Each row is a point. Each copy is the shape, with its points in the same order, turned, moved and blurred by noise. Some copies are also mirrored. Which?
(in the rows, 128 means zero)

Shape (7 x 2)
[[113 132]
 [145 172]
 [145 124]
 [ 79 216]
 [ 92 109]
 [141  93]
 [118 139]]
Copy 1 (7 x 2)
[[155 117]
 [140 164]
 [121 123]
 [217 184]
 [167  88]
 [114  93]
 [154 126]]
Copy 1 is: mirrored
Copy 2 (7 x 2)
[[100 108]
 [112 167]
 [127 125]
 [ 28 184]
 [ 83  90]
 [133  96]
 [ 97 127]]
Copy 2 is: only turned
Copy 3 (7 x 2)
[[120 124]
 [166 148]
 [147 105]
 [127 213]
 [ 93 112]
 [130  78]
 [130 127]]
Copy 3 is: only turned
Copy 4 (7 x 2)
[[107 137]
 [148 171]
 [137 121]
 [ 93 226]
 [ 84 121]
 [126  93]
 [113 145]]
Copy 4 is: only turned

Shape (8 x 4)
[[ 70  85  79 127]
 [169 185 143 102]
 [ 69 128 162 118]
 [ 91 125 110 121]
 [ 96 113 106 217]
 [165 137 150 115]
 [ 77 113 156 118]
 [110 182 132 149]]
Copy 1 (8 x 4)
[[157  55  98 140]
 [143 195 135  77]
 [146  90 186 120]
 [157 100 120 118]
 [176 122 120 206]
 [114 167 134 106]
 [134  88 173 126]
 [189 153 156 119]]
Copy 1 is: mirrored
Copy 2 (8 x 4)
[[124  67 148  53]
 [149 191 102 137]
 [ 76 142 159  87]
 [124 115 148  87]
 [123  63 197 143]
 [121 153  98 146]
 [ 71 128 145  84]
 [136 160 171 130]]
Copy 2 is: mirrored
Copy 3 (8 x 4)
[[ 64  77  99  83]
 [165 184 138 108]
 [ 78 116 166 135]
 [ 85 116 120 104]
 [ 98  78  64 172]
 [169 136 140 113]
 [ 85 102 158 130]
 [108 162 110 150]]
Copy 3 is: only turned
Copy 4 (8 x 4)
[[ 92  65  71 126]
 [150 187 139  96]
 [ 60 122 140 130]
 [ 98 111  98 123]
 [125  99  87 214]
 [154 143 154 110]
 [ 72 107 140 129]
 [110 176 109 150]]
Copy 4 is: only turned

Shape (9 x 6)
[[ 65 193 124 112 145 124]
 [171 121  75 156  67 169]
 [ 80 154 169  67 143 189]
 [113 176  84 120 128 190]
 [150 166  93  95 159 129]
 [109 160 170  88  83 135]
 [123  93  97  97 134 102]
 [153 113 130 142 129 104]
 [165  95  86  87 118 166]]
Copy 1 (9 x 6)
[[ 73 157 129  62 130  84]
 [118 160  62 185  87 157]
 [ 83 141 161  38 100 162]
 [ 71 185  76  87 103 142]
 [155 156  75  72 114 118]
 [111 124 161  92  63 112]
 [149  89  90 112 146 126]
 [165 137 122 140 132 121]
 [148 118  68 116  99 182]]
Copy 1 is: only turned
Copy 2 (9 x 6)
[[ 75 193 174 109 141 149]
 [144 118  55 165 115 162]
 [ 90 103 202  84 150 167]
 [ 89 144 121 137 157 196]
 [129 166 126 120 199 145]
 [126 136 153  71 101 137]
 [113 133 123 140 166  76]
 [162 151 130 154 137 102]
 [133  86  92 137 177 129]]
Copy 2 is: only turned

Shape (14 x 9)
[[144 121 122 140 112 113 135  91 116]
 [118 131 167  84 124 105 126 140 171]
 [109 110 106 133 132 144 125 115 103]
 [134  94 120 106 140 105 135 142 177]
 [148  92 153 118 208 139 161 106 118]
 [173 148 114 132 115 115 120 152 101]
 [107 156 169 146 124 123 125 113 215]
 [117 170 103 153 121 110 153 124 105]
 [120 119 126 125 137 100 100 114 167]
 [136 102 111 132 114 144 107 120 150]
 [164 249 112 139 120 145 110 134 119]
 [132 154 173 129 126 135  82 147 117]
 [152 108 109 148 151 133  83 124 101]
 [116 122 133 115 152 144  92  95 131]]
Copy 1 (14 x 9)
[[120 113 114 137  86 109 141 110 114]
 [129 153 155 146 145 132 114 131 170]
 [111 119  83 144 112 153 168 115 119]
 [160 109 124 132 121 121 136 130 181]
 [121  82 145  95 168 119 188 111 127]
 [145 137 103 106  89 132 121 156  94]
 [ 72 117 168 147  99 131 117 156 200]
 [ 96 158  96 125  82 113 166 152 117]
 [113 108 107 144 118 124 111 129 170]
 [132  95 106 146  94 158 130 123 150]
 [ 69 175 115  62  60 159 106 169 106]
 [ 94 127 132 139 137 160  97 161 100]
 [126  78  73 119 123 145 132 141 103]
 [ 94 103 104 128 136 155 123 101 142]]
Copy 1 is: mirrored
Copy 2 (14 x 9)
[[129 118 144 162 134 110 106 143 132]
 [126 118 144 100  90  89 110  83 165]
 [116 111 139 133 136 150 117 141 104]
 [147 117  89 109 115 112 127 102 150]
 [170  93 145 141 177 138 182  93 126]
 [148 182 139 127 129 128 109 143 122]
 [108 125 125 167  80 118 106  56 191]
 [106 166 135 153 116 117 137 132  97]
 [128 111 110 132 119 120  90  80 141]
 [129 115 116 126 119 158  95 135 154]
 [ 92 247 171 139 127 148 101 102 141]
 [155 146 193 117  99 136  88  98 131]
 [152 129 136 132 154 163  83 115 102]
 [122  96 149 137 144 147 100  93 130]]
Copy 2 is: mirrored
Copy 3 (14 x 9)
[[140 138 119 138 116 121 144 104 126]
 [121 148 164 100 155  94 122 130 188]
 [103 111  94 118 124 145 138 128 122]
 [123 107 140 145 168 108 121 127 181]
 [122 112 159 107 197 165 136  96  99]
 [152 138 121 138 120 112 118 165 102]
 [ 99 205 158 149 135 143 119 119 199]
 [123 162  94 150 127 118 173 146 118]
 [ 98 136 133 148 142  99 105 110 162]
 [118 117 114 139 121 145  98 120 156]
 [144 231  81 130 124 120 103 186 102]
 [ 88 161 152 102 114 116 101 165 119]
 [102 108 119 139 132 135 100 136  90]
 [ 93 141 115 108 145 132  97 106 129]]
Copy 3 is: only turned
Copy 4 (14 x 9)
[[139 117 119 113 128 105 146 103 101]
 [118  95 167  60 115 133 122 145 154]
 [111 124 117 142 137 136 147 135 101]
 [129  94 126  81 136 127 160 143 171]
 [151 106 161 101 179 166 208 128 107]
 [176 155 109 105 142 106 117 157 117]
 [139  87 179 108 103 127 114  87 189]
 [125 179 132 131 145  91 131 112 125]
 [115  79 134 100 150 123 118 117 149]
 [144  91  97 119 110 131 134 134 136]
 [192 200 135 110 135 138  55 113 129]
 [158 109 165 119 134 137  83 167 114]
 [154 103 100 149 165 133 130 150 108]
 [122  86 126 123 147 163 120 117 110]]
Copy 4 is: only turned
